Each row of a before or after table is a point. The points were changed in one or more steps. Then noise was added and the rows were shuffled. The steps act on how far a point lies along the listed directions, d1 being the first. Name the steps. A step turns or swaps two directions, mirrors them in a line or flattens them onto one, adds a multiple of one to another, or multiplies one. Angles are multiples of 10 degrees, from the lower direction toward the higher: turns from -170 to 170, lines from 10 to 170 but not 90. Use the fewest steps. Two steps may share a direction if one is a turn and the other turns, adds or multiplies; they go together, in the order done. Otherwise the lowest direction goes first.

Directions:
(1): -27.9	-20.4	7.9
(2): -0.7	13.7	32.7
(3): 21.8	-25.6	11.2
Before (12 x 3):
3.8	0.2	-5.4
0.1	-5.6	-0.2
0.4	-3.1	0.9
-7.4	3.0	-4.1
-0.2	-3.1	0.4
-2.7	8.7	9.8
-2.1	-4.0	-3.9
2.4	-3.4	-0.1
5.1	3.8	5.3
-0.9	0.1	-4.0
-6.4	0.0	-3.8
0.5	-0.2	5.9
After (12 x 3):
2.2	-0.2	2.3
4.6	3.3	0.9
2.4	-0.9	2.3
3.5	-0.2	-5.6
-2.7	8.7	-0.5
-0.3	7.6	0.8
1.8	2.9	-2.2
3.4	-1.8	0.5
4.7	-0.2	3.1
-4.1	-7.2	-1.2
-2.6	-3.2	3.7
-12.6	-3.0	2.7
Steps: mirror d1 and d2 in the line at 50 degrees

Directions:
(1): 1.0	-36.4	9.3	2.1	28.7	-16.5
(2): -21.0	-9.8	-41.9	-11.3	6.7	7.0
(3): 29.2	-15.6	-10.1	16.4	-0.2	32.4
(4): -29.7	2.9	19.8	7.4	15.3	30.7
(5): 17.7	14.3	3.0	-35.6	24.9	10.0
(6): -4.7	-25.2	13.1	-28.2	-28.1	10.2
Before (11 x 6):
4.9	1.0	-1.2	0.4	-0.8	5.1
-11.0	-4.5	1.7	0.6	-1.3	0.2
-0.5	5.2	-5.0	-3.9	-3.7	9.4
4.4	-6.7	3.4	0.8	-3.2	3.3
4.8	-1.8	0.0	9.1	-0.4	-4.4
-7.2	-4.1	-3.3	-3.5	-5.8	-3.2
-6.6	-2.9	-0.6	-4.8	-1.4	-2.0
-2.9	4.7	-2.3	1.7	2.4	-4.7
-2.9	7.3	3.9	-1.7	0.0	10.0
-1.7	3.8	1.2	0.3	1.5	-0.2
-3.6	-3.4	-3.6	1.1	3.5	1.9
After (11 x 6):
-8.7	-5.8	0.7	3.8	-1.6	4.2
5.7	-7.4	2.6	-2.0	-4.9	0.6
6.5	0.6	-1.7	-2.1	-3.3	1.2
-2.8	-5.5	-5.0	1.9	1.6	2.3
-8.8	-2.8	-2.8	-0.2	-4.2	-1.7
-0.7	3.8	1.2	1.0	2.1	2.2
-4.5	6.0	-1.8	3.9	4.8	-2.8
4.5	-0.5	-0.2	6.6	-0.9	-6.6
1.3	2.7	-6.3	-4.1	-7.2	8.6
-7.8	-2.9	0.2	-1.8	0.1	0.8
2.1	3.7	2.4	-2.1	-2.9	13.0
Steps: add -0.3 times d2 to d5; turn d3 and d4 by -40 degrees; add 0.5 times d3 to d6

Directions:
(1): -11.8	14.9	9.5	23.1	-22.9	33.3	-3.8	26.8
(2): -9.5	8.3	-30.0	-8.7	32.3	6.5	-21.3	26.0
(3): 44.9	2.1	23.4	-6.4	16.2	7.8	2.3	20.4
(4): -24.7	15.7	28.3	-4.9	8.7	-31.3	10.4	22.6
(5): -17.4	-43.1	13.5	8.2	22.0	16.6	12.5	4.5
(6): 10.2	6.6	-22.7	34.6	9.5	-11.6	35.0	6.6
Before (12 x 8):
4.7	-2.8	1.2	1.2	-2.1	9.3	2.4	-0.6
4.7	-4.6	-1.2	-1.7	5.4	3.2	-4.2	0.5
3.8	9.0	3.4	-1.1	-6.8	-4.0	0.8	2.2
-5.7	-2.5	4.8	-3.4	0.5	2.1	0.8	5.0
3.0	3.8	-9.4	6.4	-6.1	-1.6	2.7	-2.8
1.6	-2.1	3.5	-6.2	2.7	5.0	-1.5	4.6
3.1	-1.3	1.1	-2.3	0.4	5.1	-2.4	1.1
8.1	-3.6	1.5	-2.9	0.6	-0.3	-1.8	-3.8
-5.0	3.9	0.9	4.2	3.8	1.0	0.6	10.2
5.6	-3.3	1.4	2.5	10.0	-5.4	2.4	3.4
-8.1	3.5	0.7	6.2	-2.6	1.3	0.3	3.5
-3.7	8.9	-1.1	-2.6	-1.9	-2.6	-9.3	3.4
After (12 x 8):
-2.7	0.0	4.9	11.0	-1.9	11.0	5.1	13.7
4.1	1.6	-1.0	-2.6	2.3	-6.7	-2.9	-3.7
-9.1	-7.4	2.1	6.2	-4.2	11.0	-2.2	4.2
-0.1	1.7	5.3	-0.5	-0.6	4.2	-3.5	3.8
3.1	4.1	-2.2	-4.7	-0.7	-4.5	1.0	-0.4
4.2	-4.4	6.4	-8.4	6.9	-7.8	-6.0	-2.0
-3.2	0.9	1.1	3.7	-3.5	5.3	-2.6	0.3
2.7	-0.3	-0.5	-0.8	1.5	-3.6	0.7	0.0
2.3	2.9	-0.3	0.8	0.4	-1.3	1.0	1.2
-0.1	3.6	-0.6	-3.6	-0.7	1.3	0.3	-1.0
5.5	5.6	-1.0	-4.2	0.1	-3.7	2.6	1.6
-2.9	2.5	-0.4	15.3	-2.8	7.5	5.0	9.0
Steps: add -1.5 times d5 to d1; turn d5 and d6 by -140 degrees; multiply d2 by 0; flatten d3 and d4 onto the line at 30 degrees
